Every row gives one point. The last column is the point's height on a tilted bowl or saddle (a function of degree 2), plus a little noise. Along how many of its main directions does it bend up, bend down or stay straight?

Points:
[[ 0.15  0.54  0.15]
 [ 0.20 -0.10 -0.18]
 [ 0.14 -0.38 -0.34]
 [ 0.02  0.21 -0.16]
 [ 0.58 -0.14 -0.24]
 [ 0.07 -0.13 -0.22]
 [ 0.27 -0.17 -0.23]
 [-0.08  0.15 -0.26]
 [-0.21  0.53 -0.54]
 [ 0.19  0.01 -0.11]]
Directions: 1 up, 1 down, 0 straight

Points:
[[ 0.43 -0.03  0.04  0.17]
 [-0.07  0.01  0.42  0.23]
 [ 0.10  0.18 -0.44  0.12]
 [-0.23  0.24 -0.51  0.18]
 [-0.05 -0.16  0.27  0.13]
 [ 0.33  0.23 -0.05  0.17]
 [-0.02 -0.21  0.04  0.04]
 [ 0.08 -0.36  0.17  0.15]
 [ 0.00 -0.19  0.00  0.02]
 [-0.02  0.52  0.20  0.36]
 [-0.22 -0.24 -0.05  0.05]
 [-0.07 -0.28  0.93  0.85]
 [-0.03  0.37 -0.03  0.16]
 [-0.19  0.48  0.31  0.40]
 [-0.17  0.23  0.14  0.14]
 [ 0.10 -0.54 -0.07  0.17]
 [ 0.04 -0.04 -0.17  0.00]
 [-0.15 -0.25  0.12  0.09]]
Directions: 3 up, 0 down, 0 straight

Points:
[[-0.24  0.21 -0.11  0.22  0.20]
 [ 0.49 -0.11  0.51 -0.24  0.49]
 [-0.13  0.70 -0.28  0.19  0.58]
 [ 0.33 -0.11 -0.08 -0.26  0.06]
 [ 0.03  0.03 -0.27  0.10  0.00]
 [-0.11 -0.25 -0.14 -0.39 -0.01]
 [-0.08 -0.18 -0.43  0.22  0.05]
 [ 0.09  0.47 -0.14 -0.21  0.25]
 [-0.22  0.38 -0.03  0.00  0.25]
 [ 0.32  0.01  0.54 -0.10  0.44]
 [ 0.39 -0.24 -0.18 -0.41  0.14]
 [ 0.23  0.11 -0.06 -0.24  0.06]
 [-0.16  0.01 -0.41  0.13  0.10]
 [-0.35 -0.11 -0.05 -0.23  0.03]
 [-0.16 -0.08  0.16 -0.03  0.07]
 [-0.41  0.12  0.55 -0.33  0.33]
 [-0.13 -0.16  0.36 -0.05  0.17]
 [-0.39 -0.08  0.10 -0.13  0.09]
 [ 0.03 -0.58  0.07  0.33  0.21]
 [ 0.05  0.34  0.58  0.20  0.65]
 [ 0.14  0.07  0.13 -0.04  0.09]
 [-0.30 -0.33 -0.30 -0.02  0.11]
 [ 0.02  0.07  0.35 -0.05  0.20]
 [-0.06  0.31 -0.54 -0.33  0.28]]
Directions: 3 up, 0 down, 1 straight

Points, 22 rows:
[[-0.40 -0.32  0.00  0.00  0.10]
 [ 0.09 -0.19  0.06 -0.56 -0.49]
 [ 0.10  0.41  0.00 -0.21 -0.26]
 [ 0.04 -0.16 -0.34 -0.01  0.08]
 [-0.02  0.41 -0.15 -0.20 -0.22]
 [-0.05 -0.25 -0.08  0.02 -0.01]
 [ 0.00  0.54  0.07 -0.10 -0.41]
 [-0.29  0.16 -0.37  0.39  0.19]
 [ 0.15  0.02 -0.50  0.04  0.17]
 [-0.40  0.12  0.60 -0.24 -0.59]
 [-0.25  0.00 -0.72  0.09 -0.10]
 [ 0.11 -0.26  0.25  0.01 -0.28]
 [ 0.62  0.31 -0.26  0.60 -0.18]
 [-0.05 -0.40  0.13 -0.07 -0.27]
 [-0.32  0.14  0.28  0.41  0.30]
 [-0.24 -0.07 -0.25  0.43  0.30]
 [ 0.25  0.27  0.10 -0.02 -0.16]
 [ 0.05  0.13  0.26  0.14 -0.18]
 [-0.14  0.27  0.09 -0.26 -0.33]
 [ 0.21 -0.11 -0.08 -0.44 -0.13]
 [ 0.10  0.25  0.30  0.21 -0.27]
 [ 0.27 -0.09 -0.01 -0.02  0.02]]
Directions: 1 up, 3 down, 0 straight

Points (48 x 7):
[[-0.09 -0.20  0.04  0.15  0.36 -0.11  0.03]
 [-0.21  0.19 -0.45  0.06 -0.37 -0.14  0.29]
 [ 0.49 -0.02  0.16 -0.35 -0.29  0.22  0.20]
 [ 0.19  0.43  0.37 -0.15 -0.21 -0.15  0.32]
 [-0.03 -0.01 -0.27 -0.33  0.58 -0.38  0.01]
 [ 0.03 -0.31 -0.13 -0.05  0.25  0.03 -0.21]
 [ 0.38  0.21 -0.38 -0.27 -0.46 -0.34  0.64]
 [ 0.51  0.07  0.12 -0.21  0.12 -0.02  0.34]
 [ 0.15 -0.28 -0.25  0.03  0.11  0.41  0.02]
 [-0.28 -0.17  0.33 -0.09  0.27 -0.05 -0.11]
 [ 0.32 -0.24  0.06  0.51  0.19 -0.11  0.29]
 [-0.33 -0.06  0.09  0.02  0.20  0.19 -0.10]
 [ 0.24  0.08  0.26 -0.26 -0.20 -0.37  0.32]
 [ 0.02 -0.07 -0.59  0.38 -0.21  0.40  0.49]
 [-0.15  0.01 -0.12  0.41 -0.07 -0.32  0.13]
 [ 0.07 -0.06  0.31 -0.47  0.52 -0.13 -0.17]
 [ 0.25  0.03 -0.02 -0.22  0.20 -0.27  0.18]
 [ 0.17  0.36 -0.40 -0.38  0.26  0.12 -0.37]
 [ 0.20 -0.18  0.10  0.52  0.39 -0.47  0.39]
 [-0.24 -0.22  0.26 -0.15  0.26  0.26 -0.31]
 [-0.11  0.03 -0.12  0.40 -0.19  0.16  0.05]
 [ 0.34  0.07  0.20  0.45  0.12  0.04  0.28]
 [-0.08  0.12  0.22 -0.06 -0.16  0.09 -0.09]
 [ 0.00 -0.36 -0.21 -0.42  0.08  0.48 -0.62]
 [ 0.07  0.23 -0.55 -0.15  0.09  0.26 -0.25]
 [-0.02  0.07  0.15 -0.01  0.22 -0.08  0.04]
 [-0.66 -0.27  0.00 -0.29 -0.13 -0.68 -0.03]
 [-0.18  0.30  0.06 -0.10  0.41  0.28 -0.30]
 [ 0.16  0.01 -0.02  0.41  0.15 -0.18  0.22]
 [-0.49  0.48 -0.29 -0.14 -0.14 -0.18  0.42]
 [ 0.08  0.03 -0.05  0.21 -0.16  0.19 -0.09]
 [-0.07 -0.13 -0.09 -0.26 -0.29 -0.16 -0.08]
 [-0.29  0.05  0.43 -0.61 -0.33 -0.15  0.37]
 [ 0.19  0.30 -0.23  0.32 -0.29  0.20 -0.23]
 [ 0.05  0.18  0.00  0.44  0.01  0.14  0.09]
 [-0.22  0.08 -0.20 -0.18 -0.19 -0.10 -0.02]
 [-0.21 -0.07 -0.20  0.01  0.43 -0.47  0.19]
 [ 0.11  0.10  0.10 -0.28 -0.63  0.32 -0.02]
 [-0.27 -0.11 -0.42  0.48 -0.61  0.30  0.54]
 [ 0.10  0.38 -0.03 -0.31  0.14  0.09 -0.27]
 [ 0.40  0.05 -0.59 -0.17 -0.10  0.52 -0.04]
 [-0.04 -0.43  0.26  0.14  0.19  0.42  0.18]
 [-0.32  0.36  0.46 -0.56 -0.02  0.10  0.10]
 [ 0.15 -0.19 -0.17  0.56 -0.34  0.27  0.13]
 [-0.38  0.03  0.19  0.04  0.06 -0.13  0.11]
 [-0.37 -0.01 -0.07 -0.25  0.09 -0.01 -0.30]
 [ 0.04 -0.04 -0.22 -0.17 -0.36  0.04 -0.03]
 [-0.04 -0.32  0.10 -0.43 -0.10 -0.05 -0.33]]
Directions: 4 up, 2 down, 0 straight

Points:
[[ 0.18  0.10 -0.10 -0.23 -0.13  0.04  0.14  0.28  0.08]
 [ 0.09  0.16  0.23 -0.30  0.39  0.46 -0.04 -0.08  0.11]
 [ 0.35  0.06 -0.57  0.19  0.37 -0.06 -0.04  0.52  0.40]
 [ 0.00  0.08 -0.51  0.24 -0.22 -0.09  0.01 -0.41  0.18]
 [ 0.07 -0.29  0.33  0.14 -0.04 -0.09 -0.26 -0.27  0.27]
 [-0.58 -0.26  0.08 -0.03 -0.02  0.13  0.22 -0.11  0.22]
 [-0.27  0.17 -0.05 -0.39  0.09 -0.08  0.32 -0.14  0.09]
 [ 0.15  0.33 -0.22  0.12  0.56 -0.16  0.12 -0.42  0.15]
 [ 0.13  0.22 -0.06 -0.16 -0.21  0.70 -0.21 -0.17  0.19]
 [ 0.40 -0.15  0.32  0.26 -0.15 -0.22  0.07 -0.05  0.15]
 [-0.01 -0.07  0.16 -0.23  0.45  0.10  0.25 -0.23  0.06]
 [-0.18  0.04  0.01 -0.81  0.43  0.47  0.04  0.04  0.38]
 [ 0.22 -0.10  0.38  0.19 -0.37  0.45  0.04 -0.47  0.25]
 [-0.53 -0.20 -0.07  0.01 -0.24  0.22  0.16 -0.21  0.22]
 [ 0.10 -0.52 -0.43 -0.14 -0.05  0.23  0.54 -0.46  0.22]
 [ 0.27 -0.11  0.23  0.51  0.33  0.30 -0.27  0.00  0.32]
 [-0.25  0.02  0.01  0.10 -0.34 -0.05 -0.02  0.32  0.23]
 [ 0.41 -0.43  0.78 -0.24 -0.25 -0.46  0.01  0.00  0.48]
 [-0.07 -0.35  0.26  0.03  0.19 -0.46  0.27 -0.22  0.19]
 [ 0.15 -0.11  0.55 -0.15 -0.22  0.20 -0.25  0.31  0.31]
 [ 0.65 -0.30  0.25  0.01  0.18  0.13  0.14  0.01  0.14]
 [ 0.02 -0.28 -0.25 -0.33  0.21 -0.24  0.27  0.15  0.17]
 [ 0.24 -0.09 -0.14  0.12 -0.05  0.08 -0.27  0.06  0.19]
 [-0.16  0.45 -0.43  0.17 -0.05 -0.04 -0.32 -0.25  0.25]
 [-0.18  0.38  0.19 -0.50  0.34 -0.12  0.25  0.15  0.21]
 [ 0.11  0.15  0.10 -0.34 -0.20  0.48 -0.30  0.21  0.25]
 [ 0.08  0.02  0.20 -0.05  0.47  0.02 -0.13  0.14  0.14]
 [-0.20 -0.03  0.16 -0.36  0.49  0.20  0.00 -0.42  0.22]
 [ 0.12  0.33 -0.07  0.61 -0.26 -0.04 -0.01 -0.24  0.21]
 [ 0.01 -0.07  0.19 -0.08 -0.39  0.50 -0.15  0.31  0.30]
 [-0.12  0.07  0.12 -0.36  0.12  0.43 -0.02 -0.02  0.12]
 [ 0.11 -0.42  0.37  0.33  0.44 -0.25 -0.41 -0.09  0.48]
 [-0.31 -0.32 -0.21  0.27 -0.54 -0.01 -0.45  0.39  0.70]
 [ 0.22 -0.36  0.06 -0.49 -0.33 -0.20  0.33 -0.13  0.21]
 [ 0.01 -0.49  0.18  0.00 -0.07  0.11 -0.64 -0.25  0.57]
 [-0.43  0.12  0.07 -0.11  0.31 -0.12 -0.04 -0.24  0.20]
 [ 0.00 -0.15 -0.10  0.06  0.14 -0.12  0.37 -0.22  0.01]
 [ 0.48 -0.18 -0.26 -0.42 -0.17 -0.31 -0.40  0.26  0.55]
 [ 0.63  0.20  0.04  0.17  0.40  0.35  0.48  0.18  0.13]
 [-0.15  0.16 -0.10  0.22 -0.19 -0.25  0.21  0.05  0.09]
 [-0.12  0.33  0.39 -0.04  0.04  0.11 -0.09  0.45  0.22]
 [ 0.36  0.41 -0.26 -0.01 -0.36 -0.24  0.25  0.03  0.13]
 [ 0.31  0.07  0.09 -0.17  0.05 -0.39  0.14 -0.23  0.10]
 [ 0.59  0.00  0.06 -0.12  0.33 -0.01 -0.49 -0.11  0.36]
 [ 0.40  0.34  0.31 -0.21  0.00  0.49  0.23  0.07  0.05]
 [ 0.26 -0.10  0.03  0.34 -0.20 -0.42 -0.32  0.58  0.54]
 [-0.14  0.00 -0.50 -0.02  0.17 -0.19  0.20  0.03  0.14]
 [-0.29  0.04 -0.12  0.15  0.01  0.10 -0.08  0.23  0.18]
 [ 0.22  0.02  0.32  0.25  0.05 -0.19  0.15 -0.36  0.09]
 [-0.25 -0.12 -0.52  0.42 -0.32 -0.04 -0.21  0.37  0.53]
 [ 0.18 -0.31  0.18  0.01 -0.03  0.44  0.56  0.29  0.14]
 [-0.13 -0.21 -0.09  0.06  0.37  0.11  0.04  0.07  0.12]
 [ 0.20 -0.07 -0.34  0.09 -0.29  0.16 -0.52 -0.10  0.40]
 [ 0.21 -0.14  0.17  0.05 -0.20  0.09 -0.14 -0.16  0.14]
 [-0.07  0.33  0.34  0.08  0.08  0.31  0.42  0.37  0.11]
 [-0.04  0.03  0.34 -0.26 -0.49  0.18  0.25  0.06  0.13]
 [ 0.09 -0.22 -0.17  0.33 -0.24 -0.03  0.36 -0.14  0.08]
 [ 0.27  0.51 -0.13  0.03  0.00  0.17 -0.35 -0.43  0.18]
 [-0.17  0.12  0.16  0.07  0.22  0.46  0.13  0.37  0.17]
 [ 0.01  0.07 -0.20  0.37 -0.03 -0.12  0.24 -0.50  0.10]
 [ 0.24  0.08  0.40  0.13  0.59 -0.26 -0.22 -0.18  0.30]
 [-0.23 -0.09  0.00 -0.31 -0.27 -0.26  0.24  0.11  0.18]
 [-0.23 -0.30 -0.18 -0.05  0.05 -0.22  0.07  0.01  0.18]
 [ 0.49 -0.22  0.03 -0.26  0.34 -0.74  0.10  0.10  0.38]
 [-0.26  0.03  0.14  0.37 -0.11 -0.37  0.06 -0.04  0.19]
 [-0.23 -0.28  0.14  0.65 -0.24  0.09 -0.02 -0.05  0.33]
 [ 0.40  0.05  0.03  0.15 -0.27  0.19 -0.01 -0.44  0.13]
 [ 0.00  0.02  0.13  0.25 -0.27 -0.12 -0.33 -0.03  0.27]
 [ 0.34 -0.34  0.26  0.22  0.24  0.02 -0.11 -0.52  0.30]]
Directions: 8 up, 0 down, 0 straight

Points:
[[-0.17 -0.36 -0.03  0.41  0.00  0.28 -0.02 -0.38  0.13]
 [ 0.08  0.19  0.06 -0.55  0.45 -0.14 -0.58  0.17  0.59]
 [ 0.17 -0.64  0.06  0.40  0.00  0.47 -0.12 -0.01  0.28]
 [-0.69  0.02 -0.37 -0.02 -0.04  0.20 -0.27 -0.25  0.26]
 [ 0.04  0.11  0.23  0.14  0.05  0.17 -0.06 -0.04  0.04]
 [-0.04  0.02  0.32  0.11 -0.52 -0.10 -0.46  0.21  0.21]
 [ 0.27  0.00  0.27 -0.26  0.18 -0.50 -0.12 -0.11  0.24]
 [ 0.06  0.19  0.11 -0.05  0.07  0.21  0.14 -0.19  0.00]
 [ 0.14  0.49  0.16  0.21 -0.34 -0.24  0.25 -0.05 -0.01]
 [ 0.31  0.16 -0.15 -0.12  0.13 -0.05  0.21  0.54  0.25]
 [-0.12 -0.02  0.48  0.07 -0.10  0.09 -0.29  0.14  0.11]
 [-0.23 -0.22  0.24  0.23  0.27  0.19 -0.01  0.23  0.22]
 [-0.05 -0.52 -0.02 -0.04 -0.07  0.42 -0.11 -0.02  0.20]
 [-0.08  0.08 -0.19  0.53 -0.14 -0.23 -0.44  0.51  0.19]
 [ 0.32  0.07  0.43  0.05  0.41  0.25  0.10  0.11  0.27]
 [-0.54 -0.25 -0.10 -0.01 -0.08 -0.12 -0.46 -0.16  0.12]
 [-0.23  0.32 -0.09 -0.25 -0.73 -0.26 -0.21  0.09  0.31]
 [-0.27 -0.37 -0.31  0.00 -0.03  0.31  0.35 -0.43  0.15]
 [-0.42  0.16 -0.04  0.03  0.17  0.26 -0.19 -0.20  0.17]
 [ 0.23 -0.15  0.03  0.00  0.23  0.43 -0.14  0.23  0.32]
 [ 0.56 -0.08  0.50  0.34  0.39  0.12  0.16  0.06  0.38]
 [-1.00  0.03 -0.24  0.04  0.20  0.35 -0.14 -0.03  0.51]
 [ 0.11 -0.13 -0.13 -0.13 -0.55  0.21 -0.16  0.19  0.13]
 [-0.06  0.12 -0.02 -0.16 -0.29 -0.29  0.00 -0.16  0.02]
 [ 0.03  0.25  0.50  0.73 -0.43  0.03  0.42  0.02  0.29]
 [ 0.25 -0.54 -0.01 -0.09  0.26  0.15 -0.28  0.37  0.46]
 [-0.09  0.23  0.33  0.31 -0.40 -0.25  0.46  0.61  0.25]
 [-0.34 -0.28  0.18  0.44  0.10  0.57 -0.24  0.18  0.35]
 [ 0.01 -0.19  0.11 -0.06 -0.25  0.22  0.06 -0.34  0.03]
 [-0.12  0.05 -0.24  0.22  0.01 -0.46 -0.03  0.17  0.09]
 [ 0.17  0.08  0.55 -0.01  0.20 -0.33  0.34 -0.12  0.15]
 [-0.14  0.03 -0.47  0.46  0.23  0.10  0.12  0.03  0.14]
 [-0.22 -0.30 -0.34 -0.03 -0.01  0.00 -0.23  0.02  0.13]
 [ 0.10  0.19 -0.64 -0.08  0.22 -0.04 -0.34  0.30  0.44]
 [ 0.05 -0.04 -0.17 -0.02  0.00 -0.20  0.02  0.14  0.05]
 [ 0.07  0.08 -0.09 -0.38 -0.07 -0.10 -0.03 -0.10  0.09]
 [ 0.02  0.11 -0.27 -0.25 -0.15  0.10  0.11 -0.39  0.02]
 [ 0.58 -0.06 -0.04  0.20 -0.06 -0.52  0.44  0.28  0.24]
 [-0.15 -0.21 -0.09 -0.24  0.39 -0.28 -0.21  0.34  0.43]
 [ 0.50 -0.27  0.00 -0.35 -0.45  0.10 -0.72 -0.07  0.65]
 [ 0.27  0.09  0.11  0.06  0.21  0.18 -0.10  0.11  0.14]
 [ 0.13 -0.30 -0.15 -0.48  0.13 -0.30 -0.15 -0.12  0.37]
 [ 0.44 -0.22 -0.36  0.34  0.38  0.01 -0.21 -0.11  0.31]
 [-0.09  0.12 -0.15 -0.20 -0.13  0.17  0.04  0.16  0.10]
 [-0.19  0.45 -0.43 -0.22  0.05 -0.44 -0.17  0.00  0.30]
 [ 0.07 -0.01 -0.01  0.57 -0.14 -0.34  0.02  0.13  0.05]
 [ 0.01  0.25  0.03  0.08 -0.31  0.23 -0.10  0.12  0.06]
 [ 0.21 -0.45 -0.07 -0.02 -0.29 -0.35  0.01  0.36  0.18]
 [-0.20  0.48  0.02  0.11  0.34  0.26 -0.23  0.92  0.72]
 [-0.11  0.23  0.17 -0.14 -0.12  0.16  0.01 -0.20  0.01]
 [ 0.44  0.02 -0.41 -0.45 -0.42  0.55 -0.26 -0.41  0.46]
 [-0.05 -0.23 -0.24 -0.02 -0.19  0.20 -0.18 -0.17  0.07]
 [ 0.42  0.25 -0.13 -0.09  0.08  0.31 -0.05 -0.13  0.10]
 [-0.08  0.12 -0.20 -0.29  0.04  0.07  0.16 -0.07  0.09]
 [ 0.10  0.02  0.10 -0.20  0.00 -0.31 -0.09  0.40  0.22]
 [ 0.30  0.07  0.04  0.18 -0.53 -0.07 -0.03 -0.29  0.03]
 [ 0.22  0.17  0.56 -0.01 -0.10  0.08 -0.44 -0.15  0.19]
 [ 0.10 -0.05  0.35 -0.52  0.18 -0.15  0.28 -0.47  0.14]
 [ 0.32 -0.11  0.05  0.24 -0.04  0.25 -0.44  0.14  0.24]
 [ 0.45 -0.36 -0.26 -0.04 -0.20 -0.40 -0.01 -0.38  0.22]]
Directions: 6 up, 0 down, 2 straight

Points:
[[-0.32 -0.50  0.16 -0.52 -0.57 -0.32  0.14 -0.13 -0.39]
 [ 0.74 -0.24  0.02  0.03 -0.24  0.61  0.14  0.16 -0.35]
 [ 0.29  0.61 -0.04  0.04 -0.06  0.31  0.57  0.38  0.33]
 [-0.10 -0.31 -0.33  0.11  0.35 -0.09 -0.13  0.02 -0.04]
 [ 0.46  0.17 -0.14  0.34  0.27  0.19  0.49 -0.34 -0.29]
 [-0.14  0.63 -0.11 -0.08  0.14  0.48 -0.05  0.07 -0.12]
 [ 0.29  0.05  0.48  0.01 -0.31  0.14 -0.11  0.19 -0.52]
 [ 0.59  0.17 -0.27 -0.23 -0.05  0.07 -0.14  0.31  0.02]
 [ 0.29 -0.06  0.33  0.35  0.00  0.00  0.01 -0.01 -0.40]
 [ 0.28  0.04  0.00 -0.11 -0.03 -0.35 -0.12 -0.44 -0.07]
 [ 0.14  0.01 -0.33 -0.16 -0.09 -0.05  0.29  0.14  0.12]
 [ 0.12  0.27  0.33  0.12 -0.03 -0.24  0.36  0.29 -0.17]
 [-0.05  0.09  0.10  0.01 -0.34 -0.59  0.28  0.47 -0.15]
 [ 0.54 -0.31  0.31  0.07 -0.13  0.43 -0.30 -0.18 -0.78]
 [-0.12  0.14 -0.19  0.42 -0.40  0.42  0.27 -0.44 -0.08]
 [-0.14  0.17 -0.02 -0.12  0.36 -0.16  0.10 -0.23  0.02]
 [-0.16 -0.01  0.06 -0.05 -0.15 -0.17 -0.33 -0.04  0.09]
 [-0.40  0.38 -0.62 -0.24 -0.27  0.34  0.26 -0.21 -0.05]
 [ 0.25 -0.01 -0.24  0.18  0.07  0.22  0.14  0.15 -0.02]
 [-0.05 -0.15  0.33 -0.35  0.26 -0.32  0.37 -0.22 -0.07]
 [-0.06  0.11  0.16  0.12 -0.09  0.20 -0.07 -0.31 -0.19]
 [ 0.34 -0.10  0.18  0.02  0.51 -0.24  0.24 -0.03 -0.07]
 [ 0.32 -0.04  0.21 -0.42 -0.28 -0.02 -0.07 -0.29 -0.36]
 [-0.13  0.03  0.15 -0.09 -0.21  0.01 -0.09 -0.14 -0.08]
 [-0.44  0.08 -0.59 -0.12 -0.08 -0.22 -0.03 -0.24  0.01]
 [ 0.03 -0.26 -0.10 -0.18 -0.02 -0.08 -0.06  0.01  0.04]
 [ 0.15  0.27  0.17 -0.48  0.08  0.10  0.11  0.19 -0.05]
 [ 0.00  0.21  0.10 -0.14 -0.30  0.12  0.14  0.23 -0.12]
 [-0.09 -0.12  0.28  0.16  0.44  0.33 -0.23 -0.15 -0.50]
 [-0.24 -0.42 -0.14 -0.15 -0.02 -0.05 -0.02  0.00 -0.03]
 [ 0.44 -0.32  0.18  0.00  0.00 -0.20  0.27 -0.32 -0.37]
 [ 0.13  0.24  0.30 -0.07 -0.14  0.18  0.41 -0.03 -0.14]
 [ 0.07  0.28 -0.67  0.05  0.07  0.23 -0.22 -0.28 -0.30]
 [ 0.40 -0.82 -0.41 -0.04  0.27  0.48  0.08 -0.19 -0.69]
 [ 0.18  0.28 -0.11  0.00 -0.20  0.04 -0.22 -0.19 -0.15]
 [ 0.25  0.19 -0.15 -0.39 -0.12 -0.18  0.30 -0.21 -0.01]
 [ 0.11  0.12 -0.25 -0.61 -0.18  0.21  0.04  0.01 -0.15]
 [-0.25 -0.28 -0.49 -0.07  0.00 -0.48  0.32 -0.16 -0.09]
 [-0.37 -0.46  0.13 -0.16 -0.01 -0.06  0.14  0.41 -0.16]
 [ 0.25  0.32  0.13  0.17  0.23 -0.30 -0.17 -0.31 -0.20]
 [ 0.11  0.09 -0.27  0.09 -0.15  0.26  0.42  0.32  0.15]
 [-0.02  0.01 -0.63 -0.02  0.26  0.10 -0.08 -0.21 -0.19]
 [ 0.11 -0.23  0.26 -0.23  0.00  0.30  0.23 -0.23 -0.37]
 [ 0.26  0.40  0.05  0.25 -0.24 -0.16  0.44  0.19 -0.08]
 [ 0.28  0.16 -0.08  0.05  0.17 -0.24 -0.41 -0.48 -0.11]
 [ 0.46 -0.30 -0.25 -0.13  0.13 -0.05  0.33  0.35  0.37]
 [ 0.38  0.31  0.52 -0.25 -0.10  0.27 -0.13 -0.10 -0.66]
 [ 0.21  0.54  0.09  0.29 -0.10 -0.02  0.49  0.14 -0.03]
 [ 0.30 -0.01  0.42 -0.15 -0.42  0.51  0.01 -0.07 -0.64]
 [ 0.15 -0.13  0.01 -0.19 -0.55 -0.34 -0.06 -0.37 -0.28]
 [ 0.06  0.15  0.12  0.03  0.22  0.01 -0.28  0.23 -0.13]
 [-0.82  0.13 -0.63 -0.27 -0.35  0.07 -0.34 -0.17 -0.02]
 [ 0.12  0.05  0.04  0.20  0.26  0.28  0.25 -0.10 -0.20]
 [ 0.36  0.20  0.06 -0.12 -0.01 -0.49  0.28  0.32  0.21]
 [ 0.02 -0.07 -0.13 -0.07 -0.13  0.45  0.18  0.35 -0.05]
 [-0.24 -0.18 -0.41  0.02 -0.08  0.05  0.16  0.32 -0.05]
 [ 0.24  0.20 -0.26 -0.44 -0.12 -0.33  0.06 -0.38 -0.01]
 [ 0.11  0.18  0.13 -0.48  0.20  0.34 -0.18 -0.30 -0.35]
 [ 0.06  0.34 -0.26  0.09  0.27  0.24 -0.45 -0.42 -0.34]
 [ 0.19  0.38 -0.06 -0.14 -0.07 -0.14 -0.07  0.23  0.00]
 [ 0.38 -0.17  0.14 -0.09 -0.21 -0.16  0.16 -0.02 -0.16]
 [-0.62 -0.37  0.08  0.29  0.05  0.14  0.15  0.14 -0.34]
 [ 0.24  0.07  0.12  0.11 -0.53 -0.22 -0.13  0.20 -0.25]
 [ 0.32  0.07  0.05  0.05 -0.42 -0.55 -0.02  0.05 -0.11]
 [ 0.59 -0.07 -0.31 -0.12 -0.17  0.24  0.44  0.16  0.15]
 [-0.88 -0.51 -0.28 -0.26 -0.24  0.06 -0.51  0.22 -0.07]]
Directions: 2 up, 5 down, 1 straight
